Each row is a point. A path goes straight from each point to the next, and from the last back to the first. The post is the endless flat space through its rows: a point in 2 columns, a line in 3, a plane in 4, and so on, so that a path can go around it. How many times does the path go around the post? Going back the other way cancels.

Post (2 x 3):
[[ 1.4 -0.3  4.6]
 [ 1.0  2.0 -3.4]]
Path (12 x 3):
[[-0.4 -0.9 -0.5]
 [-0.6  1.7 -2.1]
 [-1.7 -1.4 -3.7]
 [ 3.8 -2.3  0.2]
 [ 5.6  1.7  1.6]
 [ 3.4  1.7 -1.5]
 [ 1.6 -1.4  0.9]
 [ 4.5 -2.0  2.8]
 [ 5.9  4.2  1.6]
 [ 3.3  4.6  5.0]
 [ 5.8  4.1 -2.9]
 [ 2.8 -2.0  6.4]]
Times around: 0

Post (3 x 4):
[[ 0.6  0.3  4.0 -1.3]
 [-3.9  2.0 -4.9  2.1]
 [-4.7  0.0  1.4 -5.4]]
Path (16 x 4):
[[-4.1 -3.2 -0.6  0.9]
 [ 0.0 -1.7 -3.3 -2.8]
 [-0.4  2.6 -3.7 -2.2]
 [-2.6  3.5  3.1 -9.3]
 [-4.7  2.9  1.0 -5.5]
 [-3.8  2.9 -5.7 -3.1]
 [ 2.7 -1.3 -2.7 -1.8]
 [-2.4 -3.8 -0.5 -3.9]
 [-5.2 -2.0 -2.1  2.7]
 [-1.3 -4.2 -0.5  0.4]
 [ 0.8 -1.5 -0.9 -2.7]
 [-1.7  2.5 -2.2 -2.9]
 [ 0.5  6.6 -2.6 -1.1]
 [-1.4 -0.1 -1.5 -5.7]
 [-0.2 -3.9 -1.2 -1.5]
 [-4.6 -2.0  2.1 -1.4]]
Times around: 0

Post (5 x 6):
[[ 0.2 -2.6  4.2  0.8  1.4  2.7]
 [-1.3 -2.8  3.7 -0.7 -2.7  6.4]
 [-1.4  2.2 -1.1 -6.0  4.6 -2.9]
 [ 0.4 -4.5  4.4  2.4 -5.5  3.1]
 [ 0.9  1.5 -4.1 -3.3  4.7 -0.1]]
Path (21 x 6):
[[-2.3  0.2  2.6 -1.0  2.3  2.6]
 [-0.1  2.6  4.5  0.5 -3.1  1.9]
 [ 3.6 -0.2  0.4 -1.2 -0.4  1.4]
 [ 3.3 -2.5  3.6 -4.5  4.8  5.7]
 [-1.5 -3.6  4.6 -3.2  2.1  0.8]
 [-4.9 -4.7  3.7 -2.6  1.5  2.1]
 [-3.6 -0.7  0.3 -1.5 -4.8  1.8]
 [-4.8  1.6  1.0 -3.1 -0.2  5.3]
 [-1.9 -4.4 -0.7  0.4  4.1  2.6]
 [-2.9 -4.5 -0.6 -4.7 -0.9  2.6]
 [ 0.5 -5.5  8.6 -0.8  0.1  2.5]
 [ 3.1 -1.3  2.6 -1.7  2.6  6.2]
 [-0.4 -6.4  3.9 -3.6  2.8  4.3]
 [-2.6 -2.1  4.5 -2.4  3.8  2.7]
 [-1.6 -1.0  0.0 -1.3  0.9  1.7]
 [-3.1  1.1  3.2  3.1 -3.9  2.6]
 [ 1.4  0.1  1.5 -0.4 -2.1  2.7]
 [ 0.1 -0.4  7.5 -5.9 -4.0 -1.0]
 [ 2.4 -2.7  2.2 -4.4  0.3 -3.1]
 [-1.6 -4.4  3.4 -1.2  3.0  1.4]
 [-1.6 -2.2 -1.3 -0.6 -1.1  5.2]]
Times around: 2

Post (7 x 8):
[[ 1.9 -0.6  0.6 -5.9  0.1 -2.8  0.3 -2.1]
 [-1.4 -0.6 -0.1  6.6 -0.5 -4.5 -4.5  0.5]
 [-2.1  4.7 -3.9  3.2  3.3  3.8 -2.7 -2.9]
 [ 1.7 -4.4  1.3  0.5 -3.2 -7.7  6.6  0.7]
 [-0.3 -4.8 -3.3  2.3 -5.1 -5.6 -0.7  2.3]
 [ 0.0 -1.6  1.6 -3.3  0.1  2.1 -0.1  0.4]
 [ 1.0  0.7  0.6 -6.1  2.7 -1.9  1.4  3.0]]
Path (29 x 8):
[[-1.3 -1.7 -3.4 -2.8 -0.9 -0.8  5.5 -0.8]
 [-0.9  0.3 -3.2  0.0  1.2 -4.3  0.1 -0.7]
 [-5.7  3.9 -3.8 -0.8  0.2 -3.4 -1.5 -0.5]
 [-0.8  0.4  0.7 -3.9 -0.2  0.7 -0.7  5.4]
 [-0.7 -1.0  1.4  0.2 -0.2  2.6 -4.8  4.4]
 [ 5.7 -0.3  4.3 -1.2  3.7 -7.3  4.4  1.5]
 [ 1.2  1.0  1.2  1.5  0.0 -1.3 -1.6  1.3]
 [ 1.1 -2.2  1.0  2.0 -3.8 -8.3  2.8  4.5]
 [-1.3  2.8  0.6 -2.4 -3.3 -6.5  3.4 -2.7]
 [ 3.7  2.0 -0.9 -4.2 -4.2 -3.6 -0.6  1.0]
 [ 4.1 -2.6 -0.9  1.7 -1.4 -2.4  1.8  4.3]
 [ 3.8 -1.3  0.5  0.3  5.2  3.4  0.0 -2.9]
 [-0.3 -2.3  4.9 -1.0  6.0 -4.2 -1.2 -3.1]
 [-4.0 -6.3  3.7  0.0 -4.0 -0.7 -0.3 -4.7]
 [-2.9  0.1  0.2  1.2  1.2 -3.8 -2.8 -0.3]
 [-1.5 -4.5 -4.6 -1.9  2.3 -4.4  0.3  5.9]
 [ 3.5 -3.8 -2.7 -0.8  2.4  3.9  3.3 -3.9]
 [ 1.0  1.2 -0.3  2.9  3.0 -3.7  2.2  5.4]
 [ 1.3 -0.2  0.6  0.4 -0.8 -8.9 -6.1  3.6]
 [-3.1  3.4 -0.5  3.6 -2.4 -6.4 -1.2  2.3]
 [-3.8 -1.9  0.6 -3.2 -4.4 -2.6 -4.4 -3.0]
 [-3.4 -2.1 -5.3  4.5 -0.7 -0.8 -1.8  3.0]
 [-1.5 -2.5  0.9  1.9  4.3  3.2 -1.6  3.5]
 [ 3.7 -3.6 -2.2 -0.5  1.3 -0.1  4.1 -5.2]
 [-0.1 -3.7  3.5  0.4  0.7 -7.4 -0.1 -0.4]
 [-4.6 -3.4 -1.4  0.4 -4.1  1.5 -6.2  0.1]
 [-1.5 -0.5  0.8 -1.4 -1.1 -1.3 -3.0  4.2]
 [-0.2  2.9 -2.1  6.1 -5.0 -0.7  6.2  2.9]
 [-1.4  1.5  3.7  0.2  0.3 -3.4 -3.5  1.1]]
Times around: 0

Post (10 x 11):
[[ 1.7  0.5 -3.6 -2.0  1.0 -1.3  5.9 -4.3  6.5 -3.9  3.4]
 [ 0.6 -0.4  5.7 -0.2 -1.4  0.0  3.7 -0.5 -1.8  0.0 -4.0]
 [-3.3 -0.7 -0.7  2.0 -1.2 -7.9  3.2  0.9  1.9  4.0 -1.5]
 [ 1.7  0.9  2.0 -2.9  2.6 -6.8  3.8  0.0  2.5  4.6 -1.7]
 [ 1.7  1.1 -2.0 -2.5 -2.0  3.8 -1.4  2.7  4.5 -1.4 -0.4]
 [ 3.9  0.8 -1.0  0.1  0.0  1.3 -0.1  0.8 -1.3  0.8 -1.4]
 [ 0.8  0.1 -0.3 -2.1 -6.2 -4.1 -4.1 -1.7 -2.9 -5.1  1.0]
 [-0.8  1.5  1.0 -3.2 -1.7  2.8  1.7  1.7 -1.1  4.9 -2.7]
 [ 1.2  4.7  5.2  0.2  4.8  1.3 -3.2  4.3 -2.9  1.3  3.9]
 [ 1.1  1.5  0.5 -1.9 -5.1  1.0  0.0  7.4 -4.3 -2.2  4.5]]
Path (21 x 11):
[[ 2.4 -0.3  3.8 -1.3  2.5  0.3 -5.1  1.1  2.3  0.4 -6.4]
 [ 5.6 -3.1 -0.4  0.2  1.3  2.7  9.3  0.5  3.5  3.2 -5.8]
 [-1.6 -3.0  0.8  1.4 -4.3 -4.5  1.2  3.4 -5.1  1.1  0.3]
 [ 0.0 -1.6  6.9 -2.8  0.5  0.9  2.6  5.7  0.9 -6.8  0.1]
 [ 3.1  3.6  2.9 -0.7  1.4  0.0  1.1 -0.2 -0.2 -0.8 -3.2]
 [-0.8  0.3  0.9 -2.5 -0.9 -2.6  7.0 -0.5  4.2 -6.0 -2.6]
 [-5.3  1.6  0.3 -4.9 -2.2  3.8  3.5  4.1 -2.0  1.0 -2.0]
 [ 1.5  2.1 -1.1 -1.4 -0.2 -4.8  2.9 -2.3  4.9 -3.9  0.4]
 [ 5.8 -0.2 -2.6 -2.2 -6.5 -5.9 -1.5  3.3  1.6  1.9  0.6]
 [-1.8  3.6  4.4 -5.1  1.1  4.2  0.5  2.7  0.9  1.6  4.4]
 [ 0.1 -2.5  1.1 -1.8 -3.3 -6.3 -2.1  7.6  0.3 -0.9  1.9]
 [ 2.3 -1.8 -4.8  3.0 -3.9 -3.3  1.7  1.7 -0.1 -1.9  5.9]
 [-1.1 -0.4 -2.7 -5.2  1.2  0.4  0.2 -0.2  2.5  0.4  7.1]
 [-0.5  2.3 -1.1 -2.5  2.6  7.0  4.0  2.5 -2.9  2.3  2.2]
 [ 5.0  5.0 -2.2 -3.5 -1.5  1.2 -1.9  1.9 -2.7  1.7 -3.0]
 [ 1.1  1.0 -2.0  3.2  1.0 -5.4  3.2 -7.3  5.1  0.2 -1.1]
 [ 2.3  0.5  4.3  3.3  1.9  0.4 -0.8 -6.6 -2.6 -1.8  0.2]
 [ 1.7  4.0  1.8 -1.0  5.1  2.0 -2.1 -6.3 -0.7  7.1 -3.0]
 [-0.1 -3.6  3.9 -0.3 -5.3 -0.8  1.3 -0.7 -3.7  0.4 -3.0]
 [ 0.3  0.2 -0.7 -4.3  1.1  0.0  1.4 -1.2  1.5 -4.7  1.2]
 [ 1.0  1.1 -3.3  1.6  0.8 -0.6  1.7  2.0 -0.3  4.5 -5.8]]
Times around: 2

Post (11 x 12):
[[-1.8 -0.8 -4.6  3.3 -1.4 -2.3 -0.7 -0.1  2.5  0.1  1.9 -2.8]
 [ 5.1  0.0  0.8  5.1  1.4  2.9  0.9  0.2  1.5 -2.7  4.2 -1.3]
 [ 0.8 -2.5  0.6 -3.3 10.3 -4.2 -4.0  2.3  0.6  1.6 -4.1 -0.4]
 [-0.8 -2.7  0.3  7.7 -0.4 -1.1 -0.9  2.0 -2.0  5.1  2.2  5.0]
 [-3.2 -3.4 -3.3  1.6  1.6 -1.0  1.2 -2.3 -0.1  2.2 -3.6  5.5]
 [-3.5  0.0  1.7 -1.3 -1.9  2.5 -2.1 -1.6  6.1 -5.3  0.1 -3.0]
 [-3.8 -2.0 -0.2  1.6 -4.3  2.0 -0.2 -2.9 -1.8  4.1  0.2  0.8]
 [-0.8 -0.7 -2.5  2.1  2.2  3.7 -0.3  2.4  0.3 -1.3 -1.5 -2.4]
 [-0.9 -3.3  1.9 -1.4 -3.0 -2.0  1.9  1.9 -4.2  4.3 -1.2  0.6]
 [ 1.0 -1.4 -1.8 -1.8 -1.5  1.2 -2.9  0.1  1.6 -2.2  4.4  1.7]
 [ 0.7 -6.5  1.3 -2.9  3.6 -2.1  0.5  2.8  2.2  5.7  1.6  0.8]]
Path (21 x 12):
[[-3.0 -3.2  6.5  6.0 -1.5  6.4 -0.3 -4.7 -3.7  5.1  1.1 -0.3]
 [-1.8 -1.8 -3.6  5.1 -0.4  3.4  1.6 -1.4 -0.1 -0.3  5.7 -3.2]
 [ 3.1 -6.8  6.4 -0.2  6.3  1.6 -1.0 -3.0  0.5 -1.0  1.2  1.1]
 [ 4.5 -5.7  2.0 -1.6 -1.6 -2.2  1.1 -3.2 -1.6  0.5  1.1  4.7]
 [ 1.7 -4.4  4.7  0.5 -2.9  0.3  0.1 -1.1  3.3  2.3  3.2 -0.6]
 [-3.9 -3.1 -4.5  4.7 -2.5  2.1  3.3 -4.7  2.3 -0.9 -1.8 -4.7]
 [-1.9 -1.1 -8.7 -5.0  2.4  2.0 -3.5 -1.0 -4.6 -3.4  1.4 -7.9]
 [-4.4  0.7 -4.8 10.0 -3.7  0.1  4.0 -4.1 -1.4  0.5  2.7  3.8]
 [ 0.9  0.5  2.6  0.3  0.8 -4.8 -3.4  1.7  2.7  1.5  3.8  3.1]
 [ 2.3  1.7 -1.7 -3.4 -0.4  3.3 -1.7  4.7 -3.8 -1.5 -5.9  4.4]
 [-1.1  1.0 -0.8  1.5 -2.9 -0.1  1.6 -1.3 -0.2 -1.8 -2.3  0.3]
 [ 2.6 -4.0  3.4 -2.7  6.9 -6.2  2.0  6.5  2.1  6.9  4.5  0.8]
 [-1.0 -4.7 -4.9  2.8  1.4  1.4  4.8 -0.9 -2.9  1.8 -0.2  5.1]
 [-0.5 -5.9 -4.2 -2.8  3.2 -1.3 -0.2 -2.1  0.6 -3.7  1.1  3.0]
 [-2.7 -4.4 -7.5  0.9  0.3  1.6 -0.5  1.3 -0.2 -0.9 -3.8 -0.3]
 [ 1.5 -4.0  4.0 -3.5  5.8 -1.7 -5.0  2.5  4.8 -0.4  0.5 -2.4]
 [-3.4 -2.7 -4.1  0.8  0.9  3.2  0.5  0.1  2.3 -4.1 -1.6 -2.9]
 [-1.3 -2.6 -2.3  4.0  0.8 -1.9  0.0  0.2  0.8  3.8  3.1 -0.6]
 [-2.8 -0.6 -6.1 -6.4  0.4 -4.6 -1.6  2.5 -0.1 -5.4 -2.9 -4.0]
 [ 1.0  0.8 -1.8  3.8 -1.5  3.8 -2.7 -1.8 -3.3 -1.9  1.3 -1.7]
 [-3.0 -2.7  2.4  3.8 -4.0  0.3 -3.0 -2.9  1.4  0.5  2.6 -0.9]]
Times around: 0

Post (13 x 14):
[[ 3.2  1.9 -5.7 -7.0  1.4 -0.8 -0.5 -2.7  0.0  5.7 -1.5  0.2 -0.1  0.8]
 [ 3.6  3.8 -6.7  2.8 -0.3  0.3 -1.4 -0.5 -1.0 -3.3 -1.7 -2.8  0.0 -4.4]
 [ 0.0  0.4  4.0  3.4  2.1 -1.6 -1.7 -4.6  2.6  2.1  0.5  1.0 -2.4  5.9]
 [ 1.0 -4.7  0.9 -5.8  2.1 -5.9 -0.9 -7.5 -0.9 -4.8 -2.0  4.2  3.7 -0.4]
 [-4.5  0.9  3.3  3.3  3.8 -1.5  1.3  3.5 -0.9  1.7 -2.1  7.6  2.4  1.1]
 [-1.7  1.2 -3.4 -3.1 -2.1 -4.3 -0.6 -3.7  2.4 -1.4 -2.1 -3.0 -3.6  4.0]
 [ 1.5 -1.3 -4.6 -0.1 -1.9  0.5 -2.6  3.3  0.2 -0.6 -1.1  2.9  6.1 -1.1]
 [-0.9  1.7  1.4 -4.5  0.4 -5.0 -3.1  1.3 -0.5 -0.7  0.1  7.4  0.6 -2.3]
 [-1.5  1.3  5.7  1.6  0.2  2.3 -1.1 -0.8  6.6 -1.2 -2.2 -1.0  1.1 -0.7]
 [ 0.6 -1.1 -1.4 -2.4  0.4 -3.4  3.2 -0.5  4.1  0.6  1.4  1.5 -2.2  3.2]
 [-0.1  0.8  4.4 -2.9 -3.9 -5.2  3.2  1.6  1.5  0.5  1.7 -2.4  0.5 -5.1]
 [-3.7 -1.1  2.1  1.9  2.2  0.2  1.0  0.1 -1.4 -4.2  2.1 -1.3 -3.7  1.0]
 [-0.6  9.8 -5.7  3.1  3.2 -0.8 -0.8  4.6 -2.5 -1.8  2.2 -2.8  1.5 -0.4]]
Path (13 x 14):
[[-4.4  1.5 -0.1 -4.8 -1.1  2.3  0.4 -3.1 -5.3 -0.9 -1.4 -0.6 -2.2 -0.9]
 [-2.3  1.1  2.3 -4.1 -1.9 -1.4 -1.1 -1.9  5.6  2.0  0.2  0.0  0.0  3.7]
 [ 5.4 -5.9  2.1 -4.4 -7.1 -5.1 -3.1 -2.0  1.8 -4.8  4.1  2.3  3.6 -1.4]
 [ 3.0 -4.3  1.1 -3.5 -1.8 -1.9 -3.4 -0.7  4.3  0.3 -2.0  4.0 -1.7  6.3]
 [ 0.5  1.4 -0.3 -3.7 -1.0 -4.0  1.5  2.5  5.5  1.5 -1.6 -5.1 -3.3 -3.4]
 [-0.5 -2.1 -2.7 -1.2 -1.1 -6.0  0.6 -1.9  0.0  2.5 -0.3  3.3 -4.1  1.2]
 [-3.6  3.3  3.1 -2.5  0.7 -1.5 -0.3 -2.2 -0.2  6.3 -1.7  4.1 -3.9 -0.4]
 [-1.7  6.8  3.1  2.6  0.4 -4.0  5.0  3.4 -0.2 -1.5  5.3 -3.3  2.8 -0.9]
 [ 2.4  7.8 -0.2  2.2 -2.2 -7.2  1.8 -1.9  0.9 -0.6 -4.7 -0.4 -3.0 -5.4]
 [ 3.5 -2.1 -5.1  1.4 -2.8 -4.1 -1.7 -2.3 -1.9  2.0 -2.3 -1.3  1.4  2.9]
 [ 1.5  1.8  0.3  1.6  0.8 -8.6 -7.0 -1.0  1.6 -2.3 -1.1  5.2 -0.1 -1.0]
 [ 4.9  4.5 -0.6  0.3  1.2 -6.5  2.1 -0.5  2.3  5.6 -2.0  1.3  2.0 -0.3]
 [ 1.5  3.2 -0.9 -3.2  0.8 -1.3  5.3 -2.9  2.1  5.9 -3.4  0.0 -4.6  5.8]]
Times around: 1
